Each point is reached from the start by the listed moves, each made 0, 1 or 2 times, or once backwards (-1), plus a little noise. Say if it took an odd or an even number of moves. Then give how often each move was made.
In the rows, 128 means zero.

Moves:
(1): [157 154 111]
(2): [130 101 127]
(3): [117 148 106]
Start: [123 110 142]
Points:
[104  92  95] -> even (0, 2, 2)
[137  64 162] -> even (0, 1, -1)
[145 129 104] -> odd (1, 1, 1)
[189 169 131] -> even (2, -1, -1)
[102 121  98] -> odd (0, 1, 2)

Moves:
(1): [121 105 130 154 159 134]
(2): [156 148 139 135 113 142]
(3): [130 136 114 125 123 146]
(4): [139 102 116 129 130 129]
(5): [127 137 126 129 103 116]
(6): [136 134 122 135 137 117]
Start: [124 128 139 126 130 116]
Points:
[202 126 136 144  79 134] -> odd (0, 2, 0, 2, 1, 0)
[165 229 173 108   9 122] -> odd (-1, 2, 0, -1, 2, -1)
[147 125  94 127 130 142] -> even (0, 0, 2, 1, 0, 1)

Moves:
(1): [140 144 126 119 132 144 119 135 128]
(2): [134 134 134 125 123 132 120 124 124]
(3): [147 140 131 146 135 117 124 126 153]
(4): [126 117 119 142 145 107 124 118 137]
(5): [141 133 146 131 122 137 128 114 143]
(6): [130 132 126 149 137 132 130 138 129]
(7): [130 129 128 130 124 131 145 129 120]
(8): [151 117 137 137 116 142 150 127 140]
(9): [128 117 128 134 134 128 141 136 120]
Start: [117 144 129 132 129 131 133 130 131]
Points:
[175  87 156 249 143 128 240 105 184] -> odd (-1, -1, 0, 2, 2, 2, 2, 2, 1)
[147  95 109 199 149  75 171 109 192] -> odd (-1, -1, 1, 2, -1, 0, 0, 2, -1)
[155 161 136 212 156 121 165 125 165] -> odd (0, 0, 1, 1, 1, 2, 2, 0, 0)

Moves:
(1): [123 126 125 137 134 118 127 106 129 146 123 110 131]
(2): [141 136 113 131 130 132 139 127 123 130 126 136 148]
(3): [129 114 123 135 138 139 109 118 146 106 140 134 128]
(4): [139 102 142 147 107 113 121 130 123 133 130 133 122]
(5): [156 104 142 136 111 124 132 111 114 132 143 140  91]
(6): [120 107 126 142 118 133 144 134 124 127 129 138 124]
(7): [131 146 119 139 107 114 128 131 136 125 119 142 124]
(8): [120 132 152 136 150 120 138 111 130 137 133 135 133]
(9): [119 123 142 135 133 122 120 112 118 122 135 148 123]
(10): [127 127 139 139 126 149 113 123 129 135 138 125 118]
(11): [131 135 130 136 145 126 126 129 119 130 134 129 120]
(12): [127 119 134 141 123 131 127 124 124 131 154 126 130]
Start: [133 129 120 126 126 131 137 139 121 111 133 126 118]
Points:
[184  82 146 184 101 155  84  55 116 129 174 149 106] -> odd (1, 2, 1, 1, 1, -1, 0, 0, 1, 2, -1, 0)
[102 171 107 160 115  73 239 111 124 153  91 171 160] -> even (1, 1, -1, -1, 0, 2, 2, 2, 0, -1, -1, 0)
[188  18 174 236  90 120 123 117  65  91 239 210  63] -> even (-1, 1, 1, 2, 1, 1, 0, 0, 1, 0, 2, 2)
[133  62 162 179  97 208 176 105  49 124 230 196 100] -> even (-1, 2, -1, -1, 1, 2, -1, 0, 2, 2, -1, 2)

Moves:
(1): [138 132 117 129 113 113 129 127 130 125 120 126 108 123]
(2): [127 132 127 134 117 136 119 128 120 127 131 125 131 135]
(3): [136 126 132 140 132 129 129 119 125 142 126 122 123 135]
(4): [142 133 129 121 116 130 122 128 112 131 121 128 115 147]
(5): [111 132 138 139 114 120 139 120 116 120 128 138 124 130]
(6): [129 114 122 133 140 123 134 138 112 146 133 134 137 136]
(7): [135 128 121 125 136 126 130 130 129 128 122 123 140 144]
(8): [126 125 133 131 130 132 133 132 132 123 120 137 133 130]
(9): [122 116 132 127 137 134 123 117 123 129 120 120 125 114]
(10): [120 128 124 128 136 133 145 138 131 122 114 124 121 127]
(11): [122 122 120 127 135 128 119 120 117 113 134 125 106 135]
(12): [138 125 135 131 113 144 146 130 128 109 124 129 131 119]
(13): [120 121 132 123 126 134 124 131 131 131 136 118 125 130]
(14): [116 134 122 109 124 141 128 129 144 135 146 149 125 146]
Start: [126 123 124 121 125 122 124 124 117 120 124 129 122 127]
Points:
[139 148 106  83  79 160  80 125 121 167 190 134 125 249] -> odd (0, 2, 1, 1, 0, 0, 2, -1, -1, -1, 0, 0, 2, 2)
[ 68 111 171 112  91 222 155 103 163  86 163 152 135 128] -> even (-1, 1, 1, -1, 1, -1, 0, 1, 1, 0, 0, 2, 2, 2)
[120  79 136 136 126 127 126 106 111 102 110  60 103  50] -> odd (1, 0, 0, -1, 0, 0, 0, -1, 2, 0, 0, 1, 2, -1)
